Every row gives one point. The last column is the point's height on a tilted bowl or saddle (a function of degree 2), plus a little noise. Count its main directions that bend up, bend down and stay straight.
In the rows, 128 means zero.

Points (11 x 3):
[[125 102  80]
 [107 179 135]
 [114 146 108]
 [127 189 132]
 [141  86  78]
 [101 186 145]
 [ 89 167 131]
 [236 130  73]
 [132  67  68]
 [134 111  86]
 [ 82  98  65]]
Directions: 1 up, 1 down, 0 straight

Points (18 x 4):
[[ 69 175 210  70]
 [170  77 160 115]
 [143 188 113 118]
 [155 115 119 165]
 [171 145 161 163]
 [ 74  73 175 128]
 [157 184 202  83]
 [ 76  51 101 128]
 [117 137 107 194]
 [157 102  89 121]
 [101  68 138 146]
 [122 127  70 146]
 [126 125 172 176]
 [150  70 128 117]
 [ 60 108  77 223]
 [157  80 124 128]
 [ 73 146 175 179]
 [131 107 165 173]]
Directions: 0 up, 2 down, 1 straight

Points (26 x 5):
[[132 146 217 131 156]
 [152 122  97  89 149]
 [123 136 157  41 166]
 [202 140 159 177 162]
 [205 102  57 114 190]
 [112 150 124 150 137]
 [ 79  12 115 104 222]
 [112 114 152 108 139]
 [118 114  74 113 156]
 [191 108  80  85 175]
 [ 76 109  44 127 193]
 [216 121 140 167 169]
 [123 122 162 101 139]
 [117 126 146 135 134]
 [156 156 121 130 135]
 [154 133 217 132 158]
 [107 188 166  81 157]
 [ 86  94  75  63 189]
 [117 133 111 134 137]
 [174 110  34 175 195]
 [187 104 124  53 177]
 [170 147  96 147 146]
 [104  70 103 124 163]
 [133  60 198 143 173]
 [171 143 165 108 142]
 [ 87 132 102 123 150]]
Directions: 4 up, 0 down, 0 straight

Points (25 x 5):
[[ 86  61 150 149  64]
 [114 108 168 117  71]
 [ 29  94 108  42 156]
 [143 169 136 111 133]
 [102 102 163 155  71]
 [113  60  76 137 103]
 [187 138 168  65  53]
 [117  87 102 156 111]
 [147 170 117 155 140]
 [167 119  74 118 135]
 [ 82 142  90 108 146]
 [152  74  90 139 123]
 [ 66 127 154 102 161]
 [114  78 113 137  96]
 [133 207 175 135 143]
 [ 99 131 151  90 130]
 [127  43  61 145 121]
 [107 150  84 150 146]
 [141 209  70  96 173]
 [ 85  94 173 146  70]
 [113 193 115  24 217]
 [ 83  66 123 147  87]
 [110 198  51 111 158]
 [118  95 136  63  91]
 [161 124 145 159  80]]
Directions: 1 up, 1 down, 2 straight

Points (40 x 7):
[[ 97 193  82 128 141 115 174]
 [ 81 106 187 122 159  91 168]
 [106 121 220 111 137  53 185]
 [ 74 112 120 195 131 167 183]
 [122 158 143  73 149 156 133]
 [177 132  59  90  95 135 148]
 [ 75 132  98  92 160 116 164]
 [130 128 152  96 138 108 127]
 [173 117 168 131  97 100 135]
 [138 139 155 123  99 107 124]
 [123 132 120  63 125  78 147]
 [103 155 149 176 119 144 149]
 [ 92  73 133 123 129 181 144]
 [118 148 217 118 138 142 142]
 [175  66  65 118 110 164 166]
 [115 183 156 112 186 115 170]
 [106  69 153 133  85 156 140]
 [175 124 122 102 170  88 153]
 [ 92 185 100 182  92 114 181]
 [122 130 142 131 131  93 137]
 [155 109  69 196 150 215 206]
 [109 117  65 161 111  77 182]
 [ 76 112 105  82 148 163 148]
 [ 82 105 167 158  66 168 153]
 [101 118 151 130 144 156 132]
 [101 116 148 144 163  64 175]
 [ 93  97 103 167 215 146 200]
 [147 112  93 136 153  52 177]
 [165  79  45 171 189 105 215]
 [  7 106  98 151 150 170 224]
 [166 147 193 183 153 113 168]
 [105  48 134 107 152 226 172]
 [ 56 129 126 167 153 170 178]
 [106 124 114  90 164 187 143]
 [101  96 140 150  86 133 142]
 [175 146  99 134 134 121 139]
 [173  74 162 118 124  91 148]
 [105 122 105 104 117 135 129]
 [ 99  76  85  98 111  81 167]
 [119  87 161 152 114 192 142]]
Directions: 6 up, 0 down, 0 straight

Points (76 x 9):
[[152 105  98 124 129 108  38  80  64]
 [114 162  60 167 113 145 104  70 141]
 [145 141 183 103  62 233 104 109  99]
 [ 73 149 122  67 133 104 168 130 176]
 [ 82  80 126 140 105 185 105 193  81]
 [ 34 198 131 154 120  74  70 154 127]
 [159 107 189 174 177  90 133 147 178]
 [148 120  93  71 164 138 139 147 143]
 [128 134  85 126 179 100 148 115 146]
 [126 141 126 132  88 123 160 106 135]
 [ 93 120  70 112 106 178 166  50 212]
 [149  90 190 117 161 121 112 136 148]
 [112 139 207  72 164 120 103 108 149]
 [155  55 107 140 133 110 114 118 126]
 [110 138 179 144 166 157 104 129 151]
 [204 126 139 121  89 190  82 169  61]
 [ 89 132 139 116 134 110 118 189 114]
 [139 163 164  49  87  99 106 184  84]
 [139 144  68 170 104 146 117 112 120]
 [199 105 130 171 122 225 201 112 165]
 [114 128  97 175  16 143 167  86 143]
 [110  84  60 121 134 193 118 178 123]
 [163 137 191 104 166 123  94  89 129]
 [155 154 185 167 151 106 148  57 168]
 [118 137 187 167 157 112 110 112 151]
 [198 163  53  73  99 151 114 112  97]
 [ 89 149  77 138 184 132 136 141 178]
 [145 192  55 137 154 121 163 145 142]
 [120 172 139  98 133 128 120 130 127]
 [118 140 101 174 162 112 117 166 131]
 [105  79 149 239 100 143 177 108 203]
 [ 81 115 170 101 136 124 114 146 137]
 [ 32 108 133 193 112 154 169 183 163]
 [150  96 172 111 192 140 113 156 162]
 [103  92 138 133 127 175 190 249 113]
 [148 121 127 154 118  86 219  98 159]
 [ 56 142 142  16 128 149  60 187 155]
 [112 189  69 183  50 136 125 151 129]
 [ 94 203 169 142  84 104 163 126 151]
 [ 97 135 220  63  84  32 112  88  95]
 [104 141 124 202 103 209 162 171 124]
 [192 125  97  70 125 133  68  87  93]
 [127 100 200 128 156 178 136 174 158]
 [ 87 139 101 107 120 106 143 122 147]
 [123  55 146 121 110 222 156 109 182]
 [ 69 163 122 118  91 139  88  77 138]
 [124 146 156 131 102  91  86 135  93]
 [ 79 167  91 164 136 131 131 135 165]
 [101 188 164 145  97 124 172  43 185]
 [131 198 111 117 120 130 217 142 151]
 [101 143 151  47 152  96 125 146 136]
 [132 177 184  83 121  57  88 202  73]
 [165 119 141  28 131  22 155 108  59]
 [163 124 164 156 185 174 193 161 198]
 [123 165 140 145 158 164 131 115 163]
 [145  46 154 129 160  79 129 183 152]
 [ 77 203  77 136 103 127 159 145 181]
 [161 169  97 169 137 145  30 153  55]
 [ 56 152 210  88 177 126 122 153 183]
 [133 178 146 123  93 138 177  88 146]
 [115 158 131 133 178 157 160 209 151]
 [103  81 106 157 144 163 115  66 159]
 [ 64 151 174 103 188  83 229 174 220]
 [161  95 148 112 156 132  85 165 111]
 [154 175 125 167 109 150 131  69 139]
 [ 97 144  80 196  81 204  11 127   9]
 [136 220 137 132 192 158 131  95 186]
 [ 78 130 158 103 109 142 164  78 189]
 [101 118 119  99 134 188 135 134 170]
 [132  98  94 128 188 147 115 133 151]
 [131 158 168 118  57 138 133 154  91]
 [ 97 113 106  49 125 116 101 149 136]
 [106 115  98 150 130 165  92 166  97]
 [ 70  94 128 103 158 113 144 117 176]
 [129  86  97  68  79 101 140 143 121]
 [ 71  72 105  97  87 115 139 113 145]]
Directions: 3 up, 2 down, 3 straight

Points (75 x 9):
[[101 114 183 145 124 125 114  80 110]
 [106 155  56 108 125 132  74 131 146]
 [122 176 117 152 119  92 112 134  99]
 [ 93 141  54 101 152 188 209  72 175]
 [156 125 144 129 151 158 108 152 140]
 [105 122 136 146 151 186 196 113 167]
 [131 128 143 183  64  89  63 139  86]
 [135 145 196 198  74 146  97  59  65]
 [162  33  84 154  94 101  80 191 137]
 [101 137 141 148 107  28 191  70 129]
 [188 204 120 128  83 187 142 153  86]
 [100  79  84 213  97 129  78 202 126]
 [188 103  99  79 113  68  51 126 172]
 [138 145 115 132  88 120 127  89 145]
 [ 78 163 109 148 105 112 109 150 124]
 [120  97 118 113 117 169 104 118 171]
 [204 114 147  76  72 106 177  82 189]
 [151 140  51 110 131  96 104  86 177]
 [167  66 142  80  93 106 190 228 174]
 [172 136 195 115 122 150 158 164 117]
 [177 111 170 132 108 169  94 111 147]
 [ 70  77  92 193 125 111 120  26 170]
 [152 147  88 126 125  49 107 145 126]
 [ 91 135  85  58 119 158  92 238  95]
 [199 127  67  70 114 160 103  88 230]
 [166 127 124 132  88 189  97 161 136]
 [120 123  57 182  78 113 143 109 195]
 [112 160  92 176 145 153 121 182 108]
 [111 110 138 171 109  67  98  61 124]
 [ 85 129 218 111 177 110 122 140 135]
 [139  61 176 131 163 213 146 132 249]
 [103 137 128 168 111 145  94 186 116]
 [ 89  98 114 113 126 126 126 115 148]
 [142 123  92 101 190 135 119  99 163]
 [156 188 109 116 140 140 121 154  84]
 [ 79 163 101 109 121  66 124  95 139]
 [155  62 144 136  65  97 132 182 158]
 [182 113 203 162 155 191 126 124 168]
 [ 59 139 112 125  61 100 211 102 157]
 [170 138  91 129 173 230 101 182 171]
 [200  44 183 190  99  45 163 154 227]
 [113  70 138 119  94  60 169 104 155]
 [157 164 141 169 133 184 163 164 123]
 [111 135 153 204 101 134 104 119 109]
 [162 156  98 182 115  96 156  96 143]
 [139  93 102 184 145 164 119 132 170]
 [ 82 149 101 151 111 105 160 127 135]
 [197 118 115 124 162  80 167 137 151]
 [124 170 170  73 137 145 176 169  82]
 [ 93 157 143 114 115 131 204 108 104]
 [ 95 164  98 169 155 192 134 170 141]
 [183  99  67 121 121 153 103 117 197]
 [146  89  76 124  71 146 124 173 152]
 [117 155 133 146 123 115 118 166 102]
 [104 163 192 178 147 125  81 153  82]
 [228 119 167  91 109 127  84 199 118]
 [113 177 121 143 142  97 149 186  88]
 [102 117 150 106 130 150 160 161 137]
 [142 170  42 104 122 102  54 137 133]
 [168 151  65 176  61 123 142 191 140]
 [122 166 149 195 147 161 196 114 116]
 [ 93 167 169 170 135 198 105 128 131]
 [159 105 109  81 144 107 124  70 188]
 [188 114 134 169 192 130 133 158 137]
 [126 101  78 118 121  57 127 112 156]
 [ 96 162 143  67 180 152 160 145 115]
 [170 107  95 154 114 113  97 112 159]
 [ 82 156 138 142 156 182 136  77 153]
 [110 110 137 119 128 196 179 101 184]
 [194 102 200 163 133 138 105  99 135]
 [ 72 192 154 128 194 133 187 135  76]
 [122 143 143 155 155 139 114 172 113]
 [107 160  95 153  69  49  25 100 141]
 [120 139 186 185 155 144 123 140 107]
 [128 138 166 169 110 211   7  82 138]]
Directions: 4 up, 4 down, 0 straight
